Each row is a point. Examples show where two turns around zero, p and q, send a point. Where does a point land after both, in the order given? Backwards means that the second turn is done in reverse. Each puzzle has new turns, and all numbers are rounded.

Turn p:
[-5,13,25] -> [-10,-10,-25]
[-24,-16,19] -> [5,22,-26]
[-3,15,-7] -> [-15,-3,6]
[8,-23,-8] -> [23,7,10]
[4,35,-22] -> [-32,-14,23]
[20,-24,-7] -> [29,-2,13]
Turn q:
[4,39,-37] -> [-51,12,13]
[3,-6,-7] -> [-4,-6,-7]
[-18,2,21] -> [20,2,19]
[3,-3,-15] -> [-12,-8,-6]
[1,-18,5] -> [13,-10,-10]
[8,-14,32] -> [33,10,-10]
Where do these land?
q, then p: [-24,18,8] -> [2,-13,-28]
p, then q: [6,27,9] -> [8,-28,4]
p, then q: [5,-6,6] -> [-4,0,-9]
q, then p: [11,15,-1] -> [-19,1,-2]
p, then q: [-2,-48,-31] -> [2,56,-9]
q, then p: [5,-6,8] -> [1,-7,9]

Turn p:
[-16,-37,-32,-33] -> [-10,43,-8,-42]
[42,-22,0,29] -> [-10,-29,43,-16]
[-7,7,34,12] -> [30,-17,-1,15]
[6,39,0,-8] -> [-16,-14,-24,25]
[-31,-17,-38,-12] -> [-11,51,-2,-11]
[8,20,22,-26] -> [4,-22,-34,0]
[-2,10,15,36] -> [14,-12,22,28]
Turn q:
[-21,16,-22,-27] -> [-13,13,-39,10]
[-29,-4,7,13] -> [18,-5,-2,27]
[48,8,21,16] -> [-21,-8,44,-25]
[-8,1,-39,32] -> [17,46,8,12]
[9,-22,33,-33] -> [1,-45,-12,-24]
Where do these land?
p, then q: [1,-23,-3,-10] -> [-16,-9,-16,-7]
p, then q: [-24,36,-16,-15] -> [1,41,6,25]
p, then q: [-11,43,0,-25] -> [18,47,-1,11]
q, then p: [-34,-22,40,31] -> [13,-35,49,-20]
p, then q backwards: [30,-26,-12,23] -> [38,3,23,16]
p, then q: [38,-8,-9,-4] -> [19,-23,-26,3]

Turn p:
[4,-4,26,6,0,21] -> [-9,20,23,-2,-11,-7]
[-2,1,2,-1,14,20] -> [-10,-4,20,-1,7,-6]
[-7,15,5,-9,-15,6] -> [1,17,-6,-6,14,-10]
[13,-33,-24,-10,9,-18] -> [-15,-33,-20,15,-18,9]
[-8,21,-7,17,-20,-2] -> [17,11,-8,-25,10,7]
[7,26,8,3,-4,-2] -> [21,9,2,-7,5,-14]
[-7,-27,-10,-6,17,-24] -> [-6,-21,-10,27,-7,21]
Turn q:
[-12,-3,-4,-2,-30,4] -> [1,17,8,-11,-12,22]
[3,5,-8,8,20,-12] -> [1,-13,-9,6,-7,-19]
[2,-13,-10,-8,3,-2] -> [-12,-7,0,9,-5,7]
[11,-3,0,-3,-12,8] -> [-12,10,5,-6,6,4]
[2,-14,3,30,1,13] -> [-5,-8,-23,-24,8,5]
[4,48,12,-2,-8,-4] -> [24,29,15,-4,1,-30]
[-7,-8,-6,-14,48,0] -> [3,-26,-19,39,8,-8]
[-3,-12,12,-9,-22,-7] -> [0,-1,22,-9,0,19]
Where do these land?
q, then p: [8,15,-11,-12,-21,-11] -> [16,28,-4,-1,5,-4]
q, then p: [2,17,-3,-21,-12,-4] -> [21,19,7,-5,-3,-4]
p, then q: [-10,12,10,-11,-16,7] -> [12,3,-2,12,-8,-21]
q, then p: [-10,-9,14,17,36,-10] -> [-16,-29,-9,7,-27,11]
p, then q: [-2,20,-24,-6,-11,7] -> [-9,-15,1,29,-5,-4]
q, then p: [-10,-6,10,28,11,-16] -> [-20,-13,-20,10,-16,-6]
p, then q: [5,-34,-5,-2,4,10] -> [15,4,-5,-9,-8,31]
p, then q: [18,-15,9,7,10,17] -> [15,0,19,-14,1,17]

Turn p:
[19,-8,4,-31,-35,4,-2,-3,8] -> [24,-5,7,-8,3,-13,-8,29,-31]
[17,4,7,2,27,7,-15,-15,-10] -> [-3,13,-11,15,-12,-22,19,-13,3]
[22,5,19,1,6,8,2,-30,17] -> [6,4,-6,25,15,-11,27,-1,-19]
[-5,7,-24,25,4,0,15,11,-6] -> [-15,-14,11,-3,-16,24,4,-12,11]
[-6,12,-4,0,11,2,20,12,-3] -> [-15,6,-7,-2,-8,22,-2,-3,-3]
[-14,2,0,16,-1,7,-1,23,1] -> [-11,-6,6,3,-1,10,-23,-13,7]
[0,-24,8,-18,-17,-27,-3,8,-4] -> [10,10,13,-33,16,-12,-8,12,-2]
[2,-33,3,-18,-14,-14,2,1,11] -> [19,-2,3,-30,20,-8,-3,3,-12]
[-16,0,-19,0,8,2,0,13,5] -> [-8,-14,-12,-10,-7,10,-10,-5,10]
[12,10,22,22,14,7,-16,-18,-9] -> [-3,15,7,32,1,-18,15,-14,9]
[-10,14,-5,9,6,-13,-11,4,0] -> [-18,-4,0,2,1,-3,-1,4,19]
[-21,11,-10,-7,-10,17,7,-7,-10] -> [14,-3,-9,10,-12,20,-9,13,10]
Turn q:
[5,15,12,-13,-2,25,10,3,5] -> [-17,8,12,-11,-7,-4,17,-10,-16]
[9,10,-4,-5,5,-2,16,-9,4] -> [-9,1,-5,7,9,-2,19,0,-2]
[6,8,20,1,-4,-10,-1,-8,6] -> [4,-8,7,7,7,-14,3,6,-16]
[-12,-18,5,8,-7,-4,12,-16,-22] -> [8,20,-2,20,-13,-3,-5,20,6]
[8,14,1,20,-4,7,-5,-9,7] -> [10,1,14,6,10,-11,6,-17,3]
[15,3,-3,-9,-15,5,-3,-13,8] -> [2,14,-5,-4,16,-4,3,-8,-15]
[-29,-13,-10,-11,-10,-3,15,11,6] -> [5,4,-2,-3,-12,36,4,16,-2]
[-3,11,1,0,28,-1,-36,-5,-1] -> [-1,-16,8,-25,12,-22,-10,4,22]
[3,18,-3,-4,-14,-8,-2,1,-10] -> [-12,3,10,9,16,4,-9,-1,-5]
[-3,-48,-18,13,22,-9,-5,46,-3] -> [10,-27,-38,-4,-39,21,-26,-9,24]
Where do these land?
p, then q backwards: [5,-33,-21,-12,-11,-10,-25,15,-3] -> [-1,-7,19,2,22,12,-40,3,13]
p, then q: [-16,10,13,6,-10,20,-9,0,0] -> [18,-9,6,-1,3,-12,-9,-19,11]
p, then q: [14,-13,10,7,0,22,-4,5,-7] -> [4,9,4,17,14,-20,-9,2,-2]
q, then p: [3,40,3,-7,1,-18,16,-13,-18] -> [-19,16,-5,2,18,20,-10,-28,21]
p, then q: [14,26,11,-17,9,-35,4,11,-2] -> [-20,-17,26,-3,-7,30,0,19,6]
p, then q: [-13,6,1,10,6,7,5,0,-3] -> [11,6,7,-6,1,-2,8,-10,5]
q, then p: [-13,-7,6,-2,1,24,22,-3,5] -> [4,5,12,9,-2,22,-5,18,-15]
p, then q: [5,11,-15,1,5,10,5,-9,17] -> [7,13,-10,9,-15,10,-1,-3,11]
p, then q backwards: [13,-30,-17,9,-8,-27,-18,26,-2] -> [-2,20,16,-3,20,24,-38,9,7]
q, then p: [-6,-8,5,5,-9,3,6,-18,12] -> [-11,8,11,3,-12,3,8,2,-14]
q, then p: [-6,0,4,1,16,5,-2,-13,0] -> [-10,1,1,-11,10,4,-1,6,-11]

Turn p:
[-15,-19,-1,-24,9,-7,-12,-3,-11,-20,6] -> [2,-6,27,-29,6,-5,-16,7,-2,-3,1]
[6,6,-14,14,6,-7,8,-17,1,0,3] -> [-14,-3,-1,5,-8,-7,11,-16,-11,3,8]
[2,-16,27,-20,8,-11,11,15,1,22,-7] -> [2,5,-21,-5,8,15,-36,17,-8,1,-5]
[19,1,7,-11,-9,-7,-3,2,1,-13,10] -> [-1,4,-5,-17,14,-3,13,9,-7,2,-11]
[-9,-11,11,-7,-15,8,19,-1,1,10,-2] -> [-2,15,-16,-4,-4,-2,-14,9,15,-2,10]
[19,10,-22,22,-8,7,-14,-10,-9,-8,-16] -> [1,-15,-1,0,-10,6,32,-27,9,3,-6]
[4,21,-2,19,-1,6,-8,-17,13,-9,-15] -> [6,6,2,13,3,4,23,-27,-2,-12,4]
[-4,12,-11,48,-7,-3,-11,-4,-2,-7,0] -> [-3,8,15,20,-28,8,30,-17,-1,3,-6]
[-14,-1,-8,-11,-3,-11,1,16,13,15,1] -> [-1,5,4,13,11,-2,-19,5,5,20,-2]
[-4,-11,13,-11,4,12,0,5,8,27,12] -> [18,0,-14,6,-1,-2,-18,20,-4,7,13]
[13,1,-8,-5,16,14,3,6,-1,-35,-3] -> [-14,-20,13,-10,17,7,19,6,3,-20,4]
[-16,9,9,-14,0,-1,5,7,-15,16,8] -> [6,0,-4,6,-6,-17,-23,11,3,-5,-12]
Turn q:
[-13,-15,-21,9,-12,12,12,15,-13,9,10] -> [12,-6,-4,23,-11,-26,9,10,12,9,-2]
[-6,11,1,-3,-17,-17,-3,4,-16,16,2] -> [-1,16,7,17,10,7,5,1,19,6,12]
[15,13,-3,-7,-9,-2,2,5,6,-20,-4] -> [-16,4,-17,7,8,8,-5,-2,-13,-2,-8]
[-10,-7,6,2,-3,-7,-16,-23,14,4,-14] -> [-12,0,10,-17,-17,9,-1,-20,6,1,10]
[-1,-13,4,-13,18,-18,-24,-9,11,-20,-8] -> [-24,-20,4,-25,12,2,3,-17,-1,-12,5]
[-10,8,17,17,-13,-4,-12,-13,-11,-6,-16] -> [-9,19,21,3,-6,7,12,-20,-9,8,2]
[-2,-19,-4,-11,20,-12,18,9,6,-19,5] -> [-10,-21,1,-8,10,-14,-7,10,7,-17,-22]
[12,-19,12,-10,-13,17,-2,11,-3,9,-13] -> [-7,-6,-3,-4,-12,8,19,24,-5,16,3]
[4,6,1,-5,13,17,15,-16,-7,3,22] -> [30,-8,-1,6,-4,10,-4,4,-6,-17,-7]
[-16,17,-20,14,-7,17,0,11,17,16,-9] -> [7,23,-15,2,-19,-23,-12,0,-2,7,16]
[-13,12,18,-3,8,13,13,-15,4,-4,14] -> [20,11,3,-7,-9,9,3,-3,-4,-24,-13]
[19,10,14,-5,-8,-4,3,-11,-11,4,-16] -> [-9,7,11,7,1,28,-3,7,-10,6,3]
[21,-11,-4,-8,4,-16,13,14,15,-4,20] -> [-1,-16,-19,-6,18,3,-13,11,15,4,-20]
[-2,8,-19,22,19,4,-20,16,-11,11,6] -> [19,-1,2,1,18,-27,-5,-7,-9,14,22]
Where do these land?
q, then p: [-11,11,-7,6,5,5,-14,15,-5,19,10] -> [-10,-5,-8,6,7,-11,9,7,-25,10,-6]
p, then q backwards: [-21,-1,9,22,-17,-2,9,9,-6,-21,11] -> [-25,1,20,-5,-15,-3,19,1,-3,7,-19]
q, then p: [17,-18,10,-19,-9,8,-14,14,-10,11,-13] -> [-10,-5,-6,13,-7,-4,-18,31,14,6,8]
q, then p: [13,-7,2,-12,2,-16,4,-18,-16,0,12] -> [8,-2,1,-3,-4,21,7,10,0,-11,24]
q, then p backwards: [3,12,8,-6,12,0,17,-10,5,-11,1] -> [-4,4,22,-3,11,-8,-1,5,-9,-6,-8]
p, then q: [16,1,-12,13,8,3,-13,12,4,-5,-9] -> [10,-8,9,-2,-21,-4,0,14,-6,5,-11]
p, then q backwards: [-19,6,-26,20,5,3,11,11,-17,4,-7] -> [-10,-21,-18,0,-18,-13,13,-19,-6,-1,-13]
q, then p: [6,-18,8,-11,-3,-19,5,12,4,1,-19] -> [7,9,12,14,7,6,-26,11,10,0,5]
q, then p: [19,14,-3,24,1,-15,27,-1,10,18,-14] -> [42,-5,0,16,0,10,2,-8,-2,6,-21]
q, then p: [-20,-12,1,-9,19,15,-5,-19,-5,10,10] -> [-10,13,-9,-29,12,2,15,16,-4,0,2]
p, then q backwards: [7,0,-4,-15,-10,11,-10,-5,19,-10,14] -> [-4,0,8,2,10,0,-16,22,-12,11,9]
q, then p backwards: [-8,11,14,-13,-14,8,-17,-19,17,-16,3] -> [17,-3,13,21,-5,-4,7,-20,-5,-10,-23]

Turn p:
[-13,8,-7,7,9,23,16,1,25,4,-28,0] -> [-4,-2,-17,3,-3,19,-1,-14,-10,-1,-26,-32]
[14,2,-8,5,-14,6,-34,-19,-17,-2,5,25] -> [-5,-30,5,2,-8,-5,1,-7,-2,17,-2,40]
[23,-8,0,10,-22,-16,-31,-17,10,15,0,6] -> [4,-20,-7,-23,-17,-2,-25,-8,10,12,13,26]
[12,13,-24,-13,23,-30,20,3,-7,-16,10,-5] -> [-5,2,20,9,1,15,22,9,2,0,41,-18]
[-15,4,9,8,12,26,16,7,33,-15,10,-14] -> [7,-1,0,4,10,-12,5,-18,11,-20,-22,-38]
[-4,-2,12,9,-20,-3,-25,-15,-17,10,7,21] -> [4,-9,-2,-10,-14,-13,2,7,2,11,-12,39]
[7,-6,-4,-4,-23,-2,-44,7,-9,-3,-5,3] -> [2,-7,-9,-10,15,1,-8,-17,0,8,6,43]
[19,16,-13,-1,1,-6,34,12,-24,-3,8,-23] -> [5,27,31,27,-2,9,-4,4,-1,9,21,-15]
[-30,-24,1,25,17,16,20,9,15,-6,-11,-10] -> [-12,14,-34,15,3,-10,5,-2,15,-8,-21,-32]
[15,-17,12,-13,-22,-2,-22,-29,-15,-5,-5,8] -> [-9,-14,0,-3,-16,-11,-16,-1,-14,-13,7,40]
[26,3,6,-20,16,-18,26,29,-18,-5,7,8] -> [-18,21,32,-5,17,-4,4,19,-16,10,25,-14]
[-29,3,19,19,32,26,1,1,24,12,-12,-19] -> [-3,1,-17,-1,9,13,-3,5,25,-20,-45,-29]
[6,25,0,-13,-3,-36,38,21,-13,-17,7,1] -> [2,36,31,-7,-6,3,27,4,-13,6,31,-16]
[-33,-5,8,-8,9,13,0,0,11,9,-9,-14] -> [10,6,-23,1,9,8,3,8,0,-23,-22,-9]
[2,-11,-11,-11,-16,3,-14,-7,2,20,15,13] -> [20,-20,-9,-4,2,-11,-9,8,-11,11,5,15]
Turn q:
[-4,15,-21,-13,4,1,13,23,-4,27,17,8] -> [-3,-7,2,-6,-11,45,15,-5,-2,-8,-11,2]
[-6,-17,-23,-22,-19,-3,-27,-2,-17,-12,-8,-2] -> [-4,-15,-21,6,30,-13,24,-6,-2,7,-20,-9]
[15,0,9,9,-21,17,-28,-1,16,18,21,-17] -> [4,20,-25,0,12,7,-17,-29,18,4,3,23]
[-4,-8,-11,25,13,15,12,1,-18,-5,-1,16] -> [-10,15,-4,7,-11,2,9,7,-26,-12,16,-16]
[20,11,23,17,18,-10,-14,-22,-4,-13,25,-10] -> [2,25,-1,-17,-6,-18,-7,12,-6,18,12,36]
[-27,22,0,23,23,-12,-12,-9,-7,12,13,-16] -> [-1,-12,-7,-34,-26,-5,0,-15,-22,2,14,19]
[1,2,-13,11,-27,-26,23,12,9,-18,-8,-4] -> [-1,-2,39,21,2,-9,3,-19,-10,-1,-18,-3]
[-11,-19,6,-29,-12,-21,1,-12,25,21,13,-11] -> [34,-24,5,-2,18,15,-9,-11,15,26,0,3]
[22,-16,28,12,9,-12,18,12,2,20,-5,28] -> [-15,20,23,0,-2,22,-23,16,5,21,16,-20]
[-12,-22,7,10,27,8,16,24,-2,-19,-11,-24] -> [6,-1,13,-16,16,-9,-21,14,-26,-34,4,-13]
[16,4,-7,-1,23,20,10,-10,-3,30,-24,29] -> [-15,6,-4,-2,-17,19,16,18,25,-7,31,-25]
[-17,-15,5,-27,16,6,1,9,-2,-17,-17,27] -> [6,-12,-9,-1,-1,-4,-1,33,0,-1,-17,-36]
[-9,7,-11,-2,-6,17,-11,5,-10,-17,30,-5] -> [8,8,-25,6,-2,2,8,-2,-19,-9,-19,19]
[7,24,-15,5,-28,-15,7,-4,27,-7,-24,-14] -> [0,-8,30,14,-7,-20,8,-31,26,-9,-10,6]
[9,12,24,-18,-20,16,-8,-25,-12,-20,-20,-4] -> [-12,-12,-16,26,4,-32,-7,20,23,2,-1,15]
Where do these land?
p, then q: [16,17,-13,-2,-8,-13,-13,-15,-7,3,27,-28] -> [12,41,-6,8,1,3,-21,4,13,17,-1,7]
q, then p: [3,18,9,-12,23,28,21,0,-12,-16,-14,-9] -> [-10,18,-3,-7,23,-22,22,-28,0,6,12,0]
q, then p: [-4,-19,-15,16,-10,15,-3,-3,11,0,-15,3] -> [5,-3,11,14,-14,6,0,-5,25,-13,13,-4]
p, then q: [-7,9,-6,5,7,-19,25,-3,1,8,4,-12] -> [0,7,6,9,2,8,-12,-13,5,-17,-9,23]
q, then p: [24,-14,-3,-33,10,7,-3,9,-17,-1,-18,17] -> [0,18,-11,2,30,12,4,-4,7,-4,-8,-37]
p, then q: [-15,-2,6,33,16,8,8,-15,-10,-18,-23,-2] -> [7,-17,7,19,-20,-19,-4,-29,-4,-16,4,-15]
q, then p: [-18,12,-2,-20,-11,1,3,19,0,-30,-3,21] -> [-19,30,-22,1,-6,17,-14,-19,-2,6,1,5]
p, then q: [2,7,-8,-24,19,-10,-38,-12,8,7,27,-23] -> [28,43,-4,-5,15,3,-11,28,2,-3,-10,-15]
p, then q backwards: [21,-13,-10,5,-9,-4,-10,3,-22,48,-34,23] -> [-7,2,50,-3,3,-13,-9,2,-28,13,38,16]
q, then p: [-9,-1,19,-9,-3,2,5,-7,7,-29,-13,-27] -> [-27,0,-6,-24,7,-4,5,0,14,4,24,12]
p, then q: [-6,20,5,-8,7,4,-11,2,20,1,12,-16] -> [13,12,4,-1,13,-13,-6,21,17,-10,4,3]
q, then p: [-19,-10,-10,14,-20,-22,2,19,36,-11,43,7] -> [-19,-9,25,6,-30,28,-36,1,-10,5,-15,29]
q, then p: [4,-11,14,29,-1,1,-15,22,24,-11,1,14] -> [14,-2,14,-9,-6,36,0,-10,10,-13,-2,23]
q, then p: [-4,-23,20,21,-14,8,8,17,-32,32,13,17] -> [22,-10,-8,36,17,4,7,12,20,7,-34,22]
p, then q: [11,8,-5,-13,-7,-9,21,-36,-7,17,-8,14] -> [-24,2,-16,28,22,9,-14,-10,-12,4,-14,4]
